Each row of a before or after table is a point. One or more steps were done to the points. Then noise was added and the rows were shuffled. The steps act on columns, c1 being the first. What was done? A step turns or swaps two columns, mirrors them in a line or flattens them onto one, adds a multiple of one to another, or multiplies or shifts one. Angles are multiples of 10 degrees, from the lower column toward the higher: turns from -170 to 170, lines from 10 to 170 but not 90. Use the fewest steps. Two steps may share a column if one is a turn and the other turns, adds or multiplies; they go together, in the order done. Otherwise the lowest column goes first.

Before (13 x 3):
[[ 50   0   9]
 [ 26  41   0]
 [-33  -8 -52]
 [ 44  -1  10]
 [-31   4 -49]
 [ 31  39 -14]
 [ -2  28  29]
 [ 17  17   3]
 [  3 -29  29]
 [  8   8  26]
 [-28  24  -2]
 [ 50  13   0]
 [-29 -49  16]]
After (13 x 3):
[[ 83  -1 -10]
 [ -5  -9 -33]
 [ 80  -2  -4]
 [-56 -14  33]
 [ 47 -30 -18]
 [ 59 -38 -23]
 [-43 -22  23]
 [-44 -18 -11]
 [-45  43  22]
 [  3  35   6]
 [ 75  10   1]
 [  6   2 -12]
 [ 30 -13 -13]]
Steps: multiply c1 by 1.6; multiply c3 by 0.7; turn c2 and c3 by -140 degrees

Before (14 x 6):
[[-21  76  60  50  17  21]
 [-17 -15 -37 -43 -11 -12]
 [ 31   2 -41 -12   0  -3]
 [ 55  14   7  12 -26 -17]
 [ -5 -16 -51  -7  -1  16]
 [ -7  32  -7   9  40   3]
 [ 48  11  -3  27 -38  31]
 [-15  17 -46 -32  23  -3]
 [ 33  57  18  48   3 -35]
 [ 21 -19  -8 -11  -1  -7]
 [ 31   5 -24 -27 -41   4]
 [ 38  60  52  21  30  25]
 [  7 -15  -8 -14  10 -33]
 [-24  43  32  47  49  26]]
After (14 x 6):
[[-45 -18 -16  20 -12  43]
 [ 60  16 -27 -22 -25   2]
 [ 21  46  26  -8  50 -56]
 [ 56  72  35 -15  15 -51]
 [ 46  11 -31   8 -36 -41]
 [ -4 -18  -7 -17  12  31]
 [  2 -17 -12   3   0  13]
 [  5   2 -52   4   2  14]
 [ 15   9 -41  25 -39  16]
 [-39 -15 -37  18   2  -6]
 [ 71  57 -20 -58   5 -11]
 [-26  18 -35  18  19  27]
 [ 90  55   7   4  30 -33]
 [  9  32  -9  -1  39  -9]]
Steps: add 0.7 times c2 to c1; turn c1 and c3 by -30 degrees; turn c4 and c6 by -130 degrees

Before (10 x 9):
[[-41  -2 -67   4  39  34 -29  11 -45]
 [ 22  20  -6 -14  43  -9 -26  -3  42]
 [  1 -16 -39   2 -13  61  -8   6  -4]
 [ 38 -36  20  44 -22 -11  66 -17  20]
 [-32 -38 -50  27 -24  38  -5  53  -8]
 [-27  -2  16 -39  45   9 -26 -13  -4]
 [ 39 -54   5  13 -17 -29  15 -35  26]
 [ 14 -30 -11 -11  55  19 -17  15 -21]
 [ 19  25  -9 -51  27 -14 -24   8  -9]
 [ 19 -12   1  45 -34  16 -17   9  -2]]
After (10 x 9):
[[  18   49  -24  -48   25   22   -9    8  -10]
 [  13  -60  -17    4   55   22  -10   15  -20]
 [  21   39  -25  -17   43    2   -5   -3   42]
 [  40 -110   15  -10  -17  -30    5  -35   26]
 [  19  -24  -18   45  -34  -17    2    8   -3]
 [ -26   -5  -26  -25   45   32   16  -13   -3]
 [   1  -33   -7   40  -13   48  -39    6   -3]
 [  39  -73   67   27  -21  -36   19  -16   19]
 [ -32  -75   -4   45  -23   11  -51   54   -8]
 [ -41   -5  -29   25   39   24  -68   12  -45]]
Steps: multiply c2 by 2; swap c3 and c7; turn c4 and c6 by -40 degrees

Before (9 x 12):
[[-25 -16  22  17   6  22  11  15  18   8  20 -17]
 [-11 -19 -14  51 -39 -54 -43 -31  43  -3  -2 -61]
 [-16 -43  18 -27  27  -2  20 -35  31 -22 -39 -30]
 [-23 -18  -8 -35  11  -9  18 -27  -1 -22   0 -31]
 [ 19  -5 -22 -34  24  24  20   3  25 -15  11 -26]
 [ 28  21  31  23 -50  38 -14 -43  15  14  26   4]
 [ 50  16  38  26 -40  17 -28 -12  -7  28  32 -24]
 [ 15  34  -3  18  29  20 -20   1   1  16  26 -12]
 [ 36  17  30  14  10  18  21 -13   6  -3  44   1]]
After (9 x 12):
[[ 54 -73 -29  -6 -38  -2 -17 -12  22  23  22 -26]
 [ 21  74   3  19  25   3  23   0 -34 -18   9   9]
 [ 31 -79 -31   0 -49  -2 -12 -40  -1   6  18  -6]
 [-26  96   8   7   9   1  24 -21  -4 -20   8   3]
 [ 19 -90   4  11  27  -6 -10   1  -3  12  24 -18]
 [-21  -6 -28 -28   6  -2  13  16  -5   4  22   2]
 [-12 -68  -6 -51 -36   0 -10 -31 -47   7  -3 -44]
 [ 43 -55 -32   3  12   0  21 -11  10  -4  35  10]
 [-25 120 -32 -13  23   2  30 -36 -13 -22 -37   2]]
Steps: turn c1 and c11 by -10 degrees; turn c2 and c4 by 130 degrees; multiply c2 by 2.5; turn c3 and c9 by 150 degrees; flatten c6 and c10 onto the line at 100 degrees; multiply c12 by 0.4; turn c7 and c12 by 40 degrees

Before (12 x 14):
[[-24 -14   3 -22 -34 -17 -19 -27  15 -11   4  -5  39  22]
 [  7  12  -8  -7  12  -2  10  -9   2 -16   1   6  -8   0]
 [-25  17  -5   8  16 -32   0  16   6  30 -40  -8 -11  17]
 [-11   5   8  13   9 -15  12   0  24  -6 -21 -18  24  14]
 [ -8   4  -9  16  -9  -4  -1 -16   0  14   3  16   6 -10]
 [ -7  22  -7  11 -13 -13  16 -19  -3  -8   9  -8 -15  -4]
 [  2  -2 -28 -19  -4  -7  17  -9   6  11 -15  -7 -11   3]
 [-11  25 -18  -2 -19   2   4  10  19   6   7 -11  22  -8]
 [-11   1 -29   5  -9  -6   2  10   4   3  -7  -7   6   8]
 [-24   7 -10  14  -8 -22  19  18  19  12 -22  16  28  17]
 [ -8  -3   3  -1  -5 -21  11   2   5  12  26  -9   0   3]
 [  2  23 -32  10 -22  33   0  11  27  15  -5  10 -12   0]]
After (12 x 14):
[[  -6   -2   23  -11    4   -6   17    1   18   12  -45   -3  -19    3]
 [ -15   23   41   15   15  -25  -21   -2    8   15  -15    5   -5    0]
 [   1   25   27  -13   15   -4    2    5    2    7   21  -13   18   -8]
 [   7    4    6   11    4    4    2   -8    7   14    9   19   13  -10]
 [   6    5   13   -1   11    4   19    5  -21   -6  -63  -16   27   14]
 [  -1   22    3   18   11    0   21    0    8   -8   27   -1   -7   -4]
 [ -18  -13    9  -38   59   25   -4   -2  -12  -11   12    4   23   22]
 [   1   -3    2   -1   11    9   22    3   -5   12   78   -9   -1    3]
 [  19   17    8   12   17   25   21    5    0   30 -120  -12   -5   17]
 [  -3    1   22    1   20    4    5    3   20    3  -20   -9    7    8]
 [   2    7   21   -2   34    5   28   -3   -5   12  -66    8   31   17]
 [   2   12    7   -2  -15   -5    9   -3    4  -16    3    8  -10    0]]
Steps: add -1 times c14 to c5; turn c1 and c5 by -140 degrees; turn c3 and c9 by -130 degrees; turn c4 and c13 by 30 degrees; mirror c6 and c7 in the line at 110 degrees; flatten c8 and c12 onto the line at 110 degrees; multiply c11 by 3

Before (9 x 20):
[[ 81  -2 -43 -12 -24   2 -56   5 -57  32 -17  -1 -48  17  -7 -27 -39 -10
   27  -3]
 [ 45 -26   4  81  34  28 -84 -27  16 -35  21   6 -33 -39  15 -45  29   8
    2   5]
 [  8 -20  27   6   3  -5 -33  40  28   7  -7 -17 -34 -41   0 -20 -62 -84
  -16  25]
 [-23 -53  23  62   4 -23 -19  28  13  52 -19   1 -25   3 -15  -9 -40  16
  -53  29]
 [ 23 -19  12  -3 -72   5 -12 -20 -16  24  13  10   1  15 -41  -4  16 -69
  -19 -18]
 [-23  12   3  40  26  25 -39 -30  -3 -20  32  14 -65  -3  66  12  18  15
  -12  14]
 [-14 -31  27  17 -25  -7 -30  24 -42  11   6  38  16  28 -61 -28 -35  64
  -20  46]
 [ 46 -17  12  45  23  35   5 -23  -7  -8  34 -28 -34  18  18 -19  11 -24
   49 -15]
 [ 51   2  11 -22  16  27   8 -23  10 -36  -2  39 -18  48 -27   6 -46  34
    9 -37]]
After (9 x 20):
[[ 20  13   4  38  27  22 -35 -31  -1 -18  36  48 -65  -5  33  22  15  14
   14 -37]
 [-54 -30   4  81  36  32 -82 -20   4 -32  18  15 -32 -42   8 -32  32   8
   -2 -11]
 [-11 -32  32   8 -27  -8 -28  25 -20  10   6 -76  17  28  12  -2 -35  65
   35 -21]
 [-31  -2  11 -25  16  30   9 -24   3 -40  -2 -24 -17  48  34  -3 -45  31
  -42  42]
 [ -7 -58  23  63  10 -25 -20  29  10  57 -17 -25 -31   3 -10  35 -44  19
   47 -20]
 [-24 -22   8  -5 -70   2 -13 -24  -1  22  10 -33  -2  16  -4   9  19 -67
   -2  28]
 [-23 -15  13  44  27  34   5 -23  -2  -6  27  28 -35  19 -17 -51  12 -28
  -40   7]
 [-66  -7 -43 -14 -26  -2 -54   3 -22  36 -16  -6 -48  13  -5 -40 -36 -13
  -51   0]
 [-24 -22  29   4   1  -7 -35  40  12   6  -8  -3 -35 -44 -12  -4 -63 -84
   18 -19]]
Steps: turn c16 and c19 by 50 degrees; turn c1 and c19 by -140 degrees; multiply c9 by 0.4; turn c15 and c20 by -160 degrees; turn c12 and c15 by 110 degrees

Before (13 x 32):
[[ 49 -27  11  -9  59  27  25  -7   3  -1  13  -9   6   7 -31  -9  30 -13
   -5 -20   6   7  10  18  -6  39  17 -22   9  17 -25  24]
 [ 50  24  28  38  30  16  20 -17  -3  12  11  28  -8 -11 -37  42 -16  10
   -3  -4  31  12  -6  23 -12  -3  21 -34 -19  26  23   9]
 [ 11 -19 -18   4  18   9 -10   2  22  -6  -7  35 -10   5 -25 -23  -3  -6
   17  43  22 -29 -10 -24  10  15  19 -17  38  21 -32  20]
 [  7 -24 -11  19   2 -13  14  -2  21  18 -39 -25  -6  24  28   4  -2  21
  -26   0 -24  -2  -6 -36 -16   8 -19 -14  34 -24 -40   0]
 [ 14  13   1   3  41  52   6 -15  20  24  -8 -13 -12   5 -14  -1 -28 -13
   23   9 -16 -31  27 -38  19   7   4  -1  -7 -35   2 -12]
 [ 23  -1 -18   3  -5   5  29 -21  28   0  12  21  21  21   5 -17  17  19
  -31  11  14 -35   2 -24  -9 -24  25 -41  -2  12   9 -17]
 [ 15   5 -24 -15  17   2  -5 -30  -3  16  19  34   5  24  -7 -23 -25  42
  -36 -17  15 -17  33  11  20  25  23  -3   0 -25 -11 -20]
 [ 18 -32  19   6  30 -14   7  12  26  57   4  -9   1 -18 -28  10 -16 -14
  -13 -21 -25  -7  23   2  14 -21  29 -12  -5 -20 -25   0]
 [ 31  11   1  20   8  26  42  -6  -4   6 -12   0  -7   5 -15  10   0  -8
   -3  30 -11  11 -21   3 -22 -19 -26 -22   8  -1   7  40]
 [ 20   5 -13  28  58  12   2  -1 -29  -1  -9 -13  24 -33  29  -9  -5  13
   26  19  15   1  28  15  26 -30 -11 -31  22  -3 -28  -8]
 [-11  -1 -17 -19   1 -10  15  35   3  31 -27   7   8 -27 -28 -11  28  33
  -36  18   3 -44 -18 -38 -14 -26   0 -33   6  23  19  -9]
 [ 46 -23   0  -1  22  14 -18  31  13   8   3 -25  29 -23  28 -23  30  48
   25  19  32 -47  33 -32  29  -1  35 -21  16 -24  -1 -13]
 [ 11  -9   9  12   3  -8   1 -19 -11   1  27  31  -5 -22   1 -11   4 -10
   21  44  16 -27  -7  -3  19  -4  19 -22  45 -25  21 -20]]
After (13 x 32):
[[-17  25   0   3  39  53   7   1  22  21 -10 -13  -5  15 -14   2 -29 -14
  -24  31  14 -30  53  23  20   9   5   0  15 -35   0 -16]
 [-10  -2  -1  21   8  24  42   0  -8   6 -12   0   8   6 -15   9   0  -6
   12  21  32  11 -70 -21 -21 -20  23 -23   6  -1   4  37]
 [  7 -16  10  -9  57  27  25  -6   3  -1  13  -9   7  10 -33  -7  28 -13
    0 -26  48   5  67   0  -4  40 -17 -22  -9  14 -18  22]
 [  3  -9 -20 -19   0 -11  14   5   4  30 -27   5   5 -44 -29 -11  26  33
   34  36 -12 -45 -43  15 -14 -27 -11 -32  -8  22  13 -12]
 [ 14  21 -22 -18  14   0  -6  -6  -4  15  20  35  -1  40  -6 -23 -25  43
   26 -20  14 -17  81   3  20  23 -35  -3  -4 -26  -6 -21]
 [ 15 -10  10  15   4 -10  -3  30  -9   0  28  32  47   5   1 -12   3  -9
  -27  34  10 -28  -7 -25  18  -2  -9 -23  -3 -26  15 -18]
 [-26 -25 -11  21   0 -11  13 -19  21  19 -38 -24  35  14  27   3  -2  20
   32  25   7  -2  21  30 -18   7   9 -15   2 -22 -27  -2]
 [ 31  -5   1  -1  19  15 -19   4  12   8   2 -27  12 -41  29 -28  31  49
  -32  36  47 -44 120  12  28  -1 -22 -23 -32 -26   1 -12]
 [ 19 -21 -18   5  17  10  -9  -5  23  -6  -6  34  40  -2 -27 -21  -2  -4
  -24  50  11 -29   3 -12   8  16 -11 -15   3  18 -23  19]
 [ 14  -1 -18   4  -6   6  29  -8  28   0  11  22  -5  27   5 -15  15  18
   20  24  23 -34   6  12  -8 -26 -33 -42 -22  13   6 -16]
 [ 31  19  29  37  29  15  21  16   0  12  10  27 -16  10 -36  42 -15   9
   -5 -16  49  11 -51 -15 -13  -3 -20 -33  11  28  16  11]
 [ 14  21 -13  31  58  12   2  32 -27  -3  -7 -12  19 -16  27 -10  -6  16
  -21   5  22   1  68 -24  26 -29  20 -29 -29  -1 -19  -9]
 [-26 -16  21   6  29 -14   7  10  25  56   2  -8  -5 -20 -29  11 -19 -11
    5 -17  18  -7 108  10  13 -18 -30 -14   0 -19 -16  -1]]
Steps: swap c1 and c21; turn c2 and c23 by -30 degrees; multiply c23 by 3; mirror c8 and c14 in the line at 120 degrees; turn c13 and c29 by -100 degrees; turn c19 and c27 by 160 degrees; mirror c20 and c24 in the line at 160 degrees; multiply c31 by 0.7
